Each point is reached from the start by the listed moves, each made once or not at all, plus a little noise. Say if it took an odd or an even number of moves. Then give how often each move was made.

Moves:
(1): [ 44 -43 -24  -7]
(2): [ 14  34 -45  22]
Start: [-12 -14  10  -5]
Points:
[ 32 -58 -14 -12] => odd (1, 0)

Moves:
(1): [  2  20   0  12 -13   2 -35 -27]
(2): [-10  24  13 -11   9   6   7  -9]
(3): [ 24   3  17 -16 -19  -2  16  -2]
(4): [ -3  -7  -4  17   5   2  12 -19]
(5): [ 18 -21  22  -6  30   2  -9 -10]
(6): [-20  -5   3  -6 -16  43   0   3]
(7): [ 18  10 -15 -13   9   8   6   1]
(8): [ 4 11 14  8  6 13 -3 13]
Start: [-15   1 -16  37 -15   2  -1 -19]
Points:
[  6  36 -20  60  -8  28 -21 -49] => even (1, 0, 0, 1, 0, 0, 1, 1)
[ 16  42  11  22  -6  29  36 -34] => odd (0, 1, 1, 1, 0, 0, 1, 1)
[ 27 -18  23  15  -5   1   5 -32] => even (0, 0, 1, 0, 1, 0, 0, 0)
[ 34  17  22  -9  14  16  18 -39] => even (0, 1, 1, 0, 1, 0, 1, 0)
[-16  26 -26  30 -34  56 -31 -42] => odd (1, 0, 0, 0, 0, 1, 1, 0)
[  7 -18  36  35 -10  59  14 -34] => odd (0, 0, 1, 1, 1, 1, 0, 1)

Moves:
(1): [ 14   4 -10  -1  -6  10  -3   1  -3  -1   5  -3  12   2  -2  -1]
(2): [-6 13 17 -1 11 14  2  3  8  2  1  1 10 -3 18  1]
(3): [ -3   0  13   0  -1  -5  -2 -10  -7  -8  -8   0   8   5   8  -1]
(4): [-2 -4 -2 11 13 -6  0  4  4 13 -1  2  7 -4  0 -9]
(5): [  1 -13  12  -6  12  11   2   2  -5  -2   6  16  16  -2  -8 -12]
(6): [-8 -4  0  8 -6  2  4  3  0 -9 -7 10 -8 -2 -3 -9]
(7): [ 12   5   5  10   3   1  14   6   3  -5 -10   6  -2   1  -4  13]
(8): [  2 -15  -2  11  -3  -4  -4  10   1   6  -2   3   3  13  13   6]
(9): [  3   6   1  -4  -4   3  -3  16  13 -17  14   4   2   7  -1  -4]
(10): [  3 -10   9  -4  -7   4  -2 -10  23   7   4   3  -1   9   9   2]
(11): [-9  2 12  8 -9 -6  5 -3 -8  7 13 -2 -3  4  5  7]
(12): [  3   5  16  -2  -3  -3 -11   3   2   0  -1  14  -3 -16  -4   7]
(13): [  1 -12  -5 -15   1  -7  11  -1  -5 -11   0  -3   6 -16  12  -3]
(14): [ -4   2 -11   3 -11   4   9   2   6  10  -2   9  18   4  -4   3]
Start: [-2  5  2 -3 -5  1 -7  1  4  5  3  6 -1 -4 15 -2]
Points:
[-12  18  49   8 -38  21  -7 -12  26  13  10  38  30  -1  43   8] => even (1, 1, 1, 0, 0, 1, 0, 0, 0, 1, 1, 1, 0, 1)
[-31  -5  40  -7  -9  14  23  -5  -7  -5   8  37  44 -14  44 -16] => odd (0, 1, 1, 0, 1, 1, 0, 0, 0, 0, 1, 0, 1, 1)
[ -7 -16   0   9 -37  11  -4  21  48   2  11  35  12  26  30  -5] => odd (0, 0, 0, 0, 0, 1, 0, 1, 1, 1, 0, 0, 0, 1)
[ 12 -17  14  15  -1  15  14  16  36   6  -7  25  26  -4  58  -2] => even (1, 1, 0, 1, 0, 1, 1, 1, 0, 1, 0, 0, 1, 0)
[  2   2  22   5 -10  16 -12  20  16  -7  10  60  52 -11   0 -28] => even (1, 0, 1, 1, 1, 1, 0, 0, 1, 0, 0, 1, 0, 1)
[ -6 -25  49  13   6  12  21  29  38  -4  21  46  27   3  55  -9] => even (0, 1, 0, 1, 1, 1, 1, 1, 1, 1, 1, 0, 1, 0)
[ 0 12 32 17  5 19  7 23 56 -4  6 32  5  4 34 -9] => even (0, 1, 0, 1, 0, 1, 1, 0, 1, 1, 0, 0, 0, 0)
[ -7 -16  36 -16 -22  -9  -7 -15  18 -14  -8  30   0 -25  39  -7] => odd (0, 0, 1, 0, 0, 1, 0, 0, 0, 1, 0, 1, 1, 0)

Moves:
(1): [ 4  2  3  1  3  5 -3  1 -7  7 -8  9  1  1 -6 -6 10 -2  5  1  7  6 -1  5
  6 -8]
(2): [ 2 11  3 -8  6 11 -4 -6  2  0 -1  6  1  1  1  2 -1 -5  5 -3 -4  5  3  4
  8 -6]
(3): [13 -3  6 -1 -3 -4  6 -4  3 -5  4  7  8  5 -7  3  4 -8  8  6 12 -7 -6 -7
 10 -3]
(4): [  4   4   6   2   1   3  -1  -2   5   0  -6  -1   9   5   4  -2  -6   3
  -6   3   6 -10 -12  -4  -2  -1]
(5): [-20  -1  -3 -11  -4   2   1  -2  -4   5   9   8   4   5  -8  -2   0  -4
   6   3   4  -7  -3   0  -6   1]
(6): [ 11 -12  -1 -12  -1   1   3  10 -14   2   3   3  11   2  -5   9  10   5
 -17  -6  16  -5 -10  -2   4   5]
(7): [-4 -4 -2  0  6  4  1 -2 -6 -4 -5 -1  0  4 -5 -9 -8 -1 -1  2 -3  0  2 -4
  1 -3]
(8): [ 5 -1 -2  4  3  9 -1  3 -3 -3 -5  8  2  8  7 -5 -5 -3 -1 -2  0 -4  6  0
 -1 -1]
(9): [ -2  -2  -2  -2   8   0  -3  -1  -1   1 -10   2   5  -1   3  -2  -1  -2
   4  -6  -8   1  -7  -8  -7   6]
(10): [ 5  1 12 -1 -5  3 -3 12  1 -6 14  9 -1  3  3 -2 -7  9 -7  6 -4 -4 -2 -3
  7  0]
(11): [-13  -5   0   0  -4   4 -10  -2   8  -1   4 -16  -6 -11 -14  -5  11  -1
  14  -5   8  -6   8   2 -10  -3]
(12): [ 0  2  7  3  0  1  3  0 -1 -1  3  7 -2 -6 -3 -4  5  3  2  7  1 -2  6  6
  5  6]
(13): [ -6  -4  -7  -3  -2   4   0   3  -8  -1  -6   2  20   8   3  -3  13 -10
  -7 -10  -3   0  -6   0  10   3]
(14): [ 1  1  6 -6 -5  4  1  1  3  1  1  0 -3  8 -7  0 -2  3  0  2 -2 -2 -2  1
 -5  6]
(15): [  6  10  -1  -1  -7   6   6   1  -6  -2  10  12   9   0  -6  -9  -4  -4
   0  -8   2  -2 -11   0  -2  -3]
(16): [-3  7 -3  3  5  1  5  3  8  0 11 -4  3  1 -3  3  4 11  1 -5  1  8 -9  4
 -1 -2]
(17): [ -4 -12  -3  -7  -9   4   9  -7   1   6  -5   4  -5   1   1  -8  -5  -1
   9  -6  -5  -7   4  -8   5   5]
(18): [ -1   8 -13   4  -1   3  -1   0  10   1  -4   4  10  -1  -4  -5   6  -5
  -9   1   4  10   1 -11  -3  -1]
(19): [-2 -2 -8 -3 -1  0 -5  3 -1 -5 -7  7  8  2  8 -3 -8  1 -4 -1  0  2 -2  5
 -4 -1]
(20): [ -7  -8 -11  -2   2   6  -5   4   5  -3   1   1   2  -5  -2   3 -13 -10
  -4   0  -5  -7 -12   0  -9   7]
(21): [  2   6  -4   3  11  -7  -3   0   7 -10  -4   3 -11   8  17   0   4   1
 -13  -6   0   8  -6   3   0   4]
(22): [ -5  -5   3 -12  -3   8  10  10   0  -3   3   9  -1  -2   5  -6   3  -7
   0  11   3  -8   3  -6   2  -3]
(23): [ -5 -10   4  -5  -5  -6   2   5   0   7   1 -12   0  -2   1   6  -1  -2
  -3   1   7   5   9  -2   6  15]
(24): [ 5  5  0 -9 -6 -3  4 13 -3 -4  6  1  0  4  5  4  0  4 -4  7 -1 -9 -6 -2
  6 12]
Start: [-13   2   7   7 -14  -6  11  -9   1   2  10   2  -3   4  -7  -3   1  13
   0  -7  -6   2  -2   6   4  11]
Points:
[-15 -12  23  -4 -30   9  19  -2  -7  -8  19  26  12  17 -24 -40  23  -1
  10 -20  17  -7  -7  -2  42  23] => odd (1, 0, 1, 0, 0, 0, 1, 0, 0, 1, 1, 1, 1, 0, 1, 0, 1, 0, 0, 0, 1, 0, 1, 0)
[-39 -18  11 -40 -35  17  26  20 -16 -13  19  53  26  24 -11 -49  14 -10
  10  -4  14 -28 -21 -13  33  38] => even (1, 0, 1, 0, 1, 0, 1, 0, 1, 1, 1, 1, 1, 0, 1, 0, 1, 0, 1, 0, 1, 1, 1, 1)
[-12   1  17 -11 -32  15  14  15  37 -19  35  18  13  13 -18 -20  -3  -7
 -17   4  24 -21 -32 -23  -2  29] => odd (0, 0, 1, 1, 0, 0, 0, 0, 0, 1, 1, 0, 0, 1, 1, 0, 0, 1, 0, 1, 1, 1, 1, 0)
[ -9  13  -4  13  -9  20  11   6  13 -10  -8  50  30  35  20 -39  11  22
 -28 -19   1   8 -25   3  24  14] => odd (1, 0, 0, 1, 0, 0, 0, 1, 0, 1, 0, 1, 1, 0, 0, 1, 1, 1, 1, 0, 1, 0, 0, 0)
[-29  17 -25 -12  -3  31  13   3   3 -25   1  53  33  13   6 -38  -2 -22
 -29 -13 -11   8 -25   3  12  13] => even (0, 1, 0, 0, 0, 0, 1, 0, 0, 0, 0, 1, 1, 0, 1, 0, 0, 1, 1, 1, 1, 1, 0, 0)
[-57  -8   9 -44 -30  40  20   2   0  17  -6  25  30  18 -33 -42  25 -13
  14   2   9 -23  -3 -20  20  39] => odd (1, 1, 0, 1, 1, 0, 1, 0, 1, 0, 1, 1, 1, 1, 0, 0, 1, 1, 0, 0, 0, 1, 1, 1)
[  3   6  23 -24 -27  19  26  12 -12   0  56  40  34  27 -24   1   1  12
  -5 -15  28  -9 -25  -1  29  15] => odd (0, 1, 1, 0, 1, 1, 0, 1, 0, 1, 0, 0, 0, 0, 1, 1, 0, 0, 0, 0, 0, 0, 1, 0)
[-34  -3  -8 -35  -7  15  19  -6  -7   1   4  40  28  33  -1 -11  20  17
 -13 -38  -5   0 -33  11  13  36] => odd (0, 1, 0, 0, 1, 1, 0, 0, 1, 0, 0, 1, 1, 1, 0, 1, 1, 0, 1, 0, 1, 0, 0, 0)
[-28  13  18 -20 -18  30  10  14  27 -10  31  47  11  24 -17 -27  23   4
   5   9  31   5   3   5  17  14] => odd (1, 1, 1, 0, 1, 0, 0, 1, 0, 1, 1, 1, 0, 1, 0, 1, 0, 1, 1, 0, 1, 1, 1, 0)
[-27 -17   0 -30 -16  19  17  19   1 -12   1  46  40  60   7 -26 -21   3
 -16 -12   0 -27 -56 -14  21  50] => odd (1, 0, 1, 1, 1, 0, 1, 1, 1, 1, 0, 0, 1, 1, 0, 1, 1, 0, 1, 1, 1, 0, 1, 1)
[  7   9  -2 -18 -20  30  11  11  12 -14   4  57  21  45   4 -20   7 -13
 -16 -12  -6 -10 -30 -13  38  28] => even (1, 1, 1, 0, 0, 0, 0, 1, 0, 1, 0, 0, 1, 1, 0, 0, 1, 1, 0, 1, 1, 0, 0, 1)

Moves:
(1): [ 5 -4  3  2  3 -1 -2 -3 -3  4  9  3  6 -3  3  3 -2  4  5 -7  2 -2  9 -4
 -3  2]
(2): [  8   9   3  -1  -5   0  -3  -9  -7  -2   1 -11  15  -1   3  -2   4   9
   3   1  -2   6  -9  -2  -7   5]
(3): [ 2  1 -1 20  2  8 -5 10 12 -1 -7  7  0  2 -6 -1 -6 -6 -3 -1  3  5 -1  7
 -1 -7]
(4): [ -2   2   0   6   4   5   6  -6   4   9   1 -10   5  -6  -2   0 -13  -1
   4  -6  -6   1   2  -1  -9  -2]
(5): [  0  -5 -10  -3   2  10   3   1   2   3   1   6   3   5  -8  -3   0  13
  -4  -3   9  -2   0  -1  -5  -6]
(6): [ -3   5   1  -1  -4   0   3 -12   7  -4  -6   2  -5  -2   3  -6  -1   1
  -6  -1   0   5  -1   3   2   1]
(7): [ -4  -1  -9  -5  -8  10   9   1  -1   1 -12   4   2   2  -3  -4   4   2
   4   0  -4   2   3   0   5 -13]
(8): [  0  -4 -10   8   5   2   5  -3  -3  -1  -5   5   0  -4  -8   2   6   1
  -2  -2  -1  -9  -3   1  -2  -2]
(9): [ 0 -2 -5 10 -3  4  1  2 -7  5 -1 -4 -4 -3  4 -3  2 -5  5 -3 -1 -2 -3  3
 -2 -1]
(10): [ -9  13   5   8  11 -11   6  12   1   9   8   9   6   8  -1  -5 -15  12
   5 -10   0  10   1 -11   7   2]
(11): [ -1  -4   1  -6   5  -6   9   2 -15   4   7   4   5   2   4  -6   1   0
   5   4   0  -1   0   0   5   3]
(12): [ 2  6  4  0  3 -5 -1  0 -3  8  2 -7  2  2 -3  5  9  2  3  2  2 -1  3 -2
  6 -1]
(13): [ 2 -4  5 11  1  8  3 -9  1 -6  1 -8 -1  8 -2  5  1  1 -2  7 -3  6 -1  1
 -7  4]
(14): [  5   7   5  -3  -5  -7  -4  -3  -2  -5   4  -5   0  -1 -14   6  -1 -11
  15  -3   1 -10  12   7  -2  -4]
(15): [ 2  7  3 -1 -4 -9 -1  0 -1  0  4 -3  2 -2  4  2 -5 -2  7  8  6  5  3 -9
 -1 -4]
(16): [ 1  2  3  6 -6  7  0 -4  9 -1  2  0  2  3 -1  1 -6  2  5  0  4 -5  4 -9
  1  6]
(17): [ -2  -8   0  -3  -7  -1   3   5   8  -2  -7  -1  -3   3   0 -11   6   1
   5   4   6   0  -1  -6  -2   0]
(18): [ -3  -6  -8   8   7   8  -2  -5   6   5   4   5   3   6   3  -3  -1  -1
   7   1  -9  -7  -3  -2 -11   7]
(19): [  9   7   3  10   5  -8   6  -6 -14   3   1   1  -2   2   5   5 -10  12
  11  -5  -9  -7  12   9  -1   7]
(20): [-3  2 -4  0 -4  4  0 -1  3 -1 -1 -3 -1 -2  4 -2  2 -1 -9 -5 -1 -8  9  6
  2  1]
(21): [ 7 -5  7  4  2 -2  8  4 -4  3  4 -2  2 12  1 -2 -1 -3 -2 -4 -5  2 -4 -3
 -8  4]
(22): [ -4   9   2  -2   1   3  -1   4   5   6   2  13  15  -1  -9   5   0   9
   5   3   2   2  -3  -5 -13   9]
(23): [ -4  -2  -1  -2  -8  -1   3   5  -1   5   2   1   4   2 -14   2   4  -1
   2   3  -2  -2  -4   1   7 -15]
(24): [  1  -2 -11  -8  -6   1  -3  -6  -2  -2  -1   3   4   2   6   5  -2  -2
  -4   0  -5   6  -1   9  -1   8]
Start: [ -3   5   0  -6   7  -2  -8  -2   7   3   4  -1   4  -4   1   3 -16 -10
   0 -10   1  -9  -2   6  -3   0]
Points:
[  4  31 -11  -2  17  -2  13 -25 -17  19   5   9  37  -2 -10   1  -6  36
   7 -16   0 -26   3  14 -15  18] => odd (0, 1, 0, 0, 1, 1, 0, 1, 0, 0, 1, 1, 0, 0, 0, 0, 0, 0, 1, 1, 0, 1, 0, 0)
[ -2  19 -11  36   5  -9  15 -31 -13  18  33  10  25  14  -4  10 -44   1
  45 -23 -16 -30  32   8  -8  18] => odd (1, 0, 0, 0, 0, 1, 0, 1, 1, 1, 1, 0, 1, 1, 1, 1, 0, 1, 1, 1, 0, 0, 1, 1)
[-16  24   5  30  20  -1  15  -2  17  37  16  -1  33  18 -18   6 -33  24
  32 -16 -21 -15  12  -6 -23  13] => even (0, 0, 0, 1, 0, 0, 0, 0, 0, 1, 0, 1, 1, 0, 0, 0, 1, 1, 1, 1, 0, 1, 1, 0)
[-12  34 -20  15   6   8  10   4  15  34   1  38  39  12 -22   8 -33  34
  10 -34  -3   0  23  17   3 -11] => even (1, 0, 1, 0, 1, 1, 1, 0, 0, 1, 0, 1, 0, 0, 0, 0, 0, 0, 1, 1, 0, 1, 1, 1)
[  2   1  -3  35  -3   5  13  -2   5  16  12  10  15   2  -6  -7 -24 -21
   7 -17   8 -20   5   1  -1 -10] => odd (1, 0, 1, 0, 0, 1, 0, 1, 1, 0, 1, 0, 0, 0, 1, 1, 0, 0, 0, 1, 1, 0, 1, 0)
[ 17  33   0  54   8   9   3 -40  -2   8  -7 -34  14  -8 -16  11 -22  -8
  20 -25 -17 -24  17  37 -24   3] => odd (0, 1, 1, 1, 0, 1, 0, 1, 1, 0, 0, 1, 1, 1, 0, 0, 0, 0, 1, 1, 0, 0, 0, 0)
[-10  25  -4  39  19  10   5 -16   6  43  25   8  60  12 -11   4 -34  12
  31 -17 -18  17 -13   1 -30  17] => even (1, 1, 1, 1, 0, 1, 0, 0, 1, 1, 1, 1, 1, 0, 0, 0, 0, 1, 0, 0, 0, 1, 1, 1)
[ -8  19 -19  26  29   2  14 -13   9  48  25  20  45  11  -8   3 -39  17
  23 -32  -5  -2  -2 -17 -43  19] => odd (1, 0, 0, 1, 1, 1, 0, 1, 1, 1, 0, 1, 0, 0, 1, 0, 0, 1, 0, 0, 1, 1, 0, 1)
[ 14  38  17  14   3   2   4 -14  15  24  19  -6  51   9 -28   2 -36   3
  31  -9  14  -3   2 -11 -33   6] => even (0, 1, 1, 1, 1, 1, 0, 0, 0, 0, 1, 1, 0, 1, 1, 1, 0, 0, 0, 0, 1, 1, 0, 0)
[ -5   8   1  50   7  10  15   9  24  20   2  -9  18  24 -15 -13 -44 -24
  45 -17 -11   3   6  -9 -34 -12] => odd (0, 0, 1, 1, 0, 0, 1, 0, 1, 1, 0, 0, 1, 1, 1, 0, 1, 1, 0, 0, 1, 0, 0, 0)
